Each row of a before or after table is a point. One or more steps were done to the points. Then noise was added and the rows were shuffled. The steps act on columns, c1 being the first. Name the steps. A step turns or swaps two columns, mirrors them in a line or flattens them onto one, adds a multiple of one to another, or multiplies or shifts one. Angles are multiples of 10 degrees, from the lower column toward the higher: turns from -170 to 170, lines from 10 to 170 but not 90. Use the fewest steps. Two steps may share a column if one is a turn and the other turns, adds or multiplies; they go together, in the order done. Otherwise the lowest column goes first.

Before, 9 rows:
[[ 26 -10]
 [-26  -6]
 [ 14 -16]
 [  3 -51]
 [-54 -24]
 [ 37 -37]
 [-40  -8]
 [ 27 -16]
 [-85  -9]]
After, 9 rows:
[[-10  27]
 [-54   2]
 [ -8 -42]
 [ -9 -84]
 [-16  13]
 [-18  28]
 [-25 -52]
 [-36  37]
 [ -6 -26]]
Steps: swap c1 and c2

Before:
[[-14 -17 -15]
 [ 10  23  -3]
 [-13 -32 -12]
 [ -9  40   8]
 [ 15 -18  48]
 [ -1  29  -4]
 [ 53  11 -30]
 [ 54   9 -20]]
After (8 x 3):
[[-21  22  53]
 [ -4  57  10]
 [-31  27  53]
 [ -4  73   0]
 [-12 -79 -13]
 [ 48 -46  15]
 [ 10 100 -10]
 [-15 -42 -14]]
Steps: swap c1 and c3; multiply c2 by 2.5

Before (10 x 4):
[[-26  -2 -27  15]
 [  9  24 -79 -31]
 [-24  -7  16 -12]
 [ 92 -15  39 -23]
 [ 12  26  34  99]
 [ 28  -6  15  -5]
 [-14  27  36 -14]
 [ -4  -6  33  -1]
 [-22   7  27   5]
 [ 64  19  38  85]]
After:
[[-18  -2  -2 -22]
 [ 10  16   9  14]
 [ -9  41  25  22]
 [-32 -17 -11  18]
 [-70   3   1 -67]
 [  3   9   4   6]
 [ 26 -11  -9  10]
 [  5   1  -2  28]
 [ 83  31  20 -57]
 [ 47  34  16 -98]]
Steps: turn c1 and c4 by -120 degrees; flatten c2 and c3 onto the line at 30 degrees

Before, 12 rows:
[[-25  -9 -32 -28  33  -5]
 [-56 -12   2 -49  38 -36]
 [ 22  56 -28 -10  17  56]
 [  3  -1  47  -8  -7  17]
 [-33 -21 -20 -40  -2 -24]
 [-34  53 -25 -55  34  -4]
 [  1 -20  62 -48 -22   0]
 [ 17 -72  56  -3  23  12]
 [ 31 -17  64  22 -23 -11]
 [  7  81  -3  20   2  54]
 [ 24 -33  49  -6 -35   9]
 [-85  -2  -3 -46  14  13]]
After (12 x 6):
[[ 32 -41  22  29 -23 -10]
 [-83  -1   4 -59  17  13]
 [ 19  57 -33 -10  19  59]
 [  2 -20   9 -13  -7  18]
 [-35  52 -32 -73  32  -1]
 [-25   6  -6 -37  33  -7]
 [ 18 -79  43  -2  24  10]
 [-32  -9   2 -50  -3 -27]
 [-53 -12   6 -62  35 -33]
 [ 23 -50  29  -9 -34   9]
 [  3 -42  25 -63 -20   1]
 [  5  59 -38  23   1  52]]
Steps: flatten c2 and c3 onto the line at 150 degrees; multiply c4 by 1.3
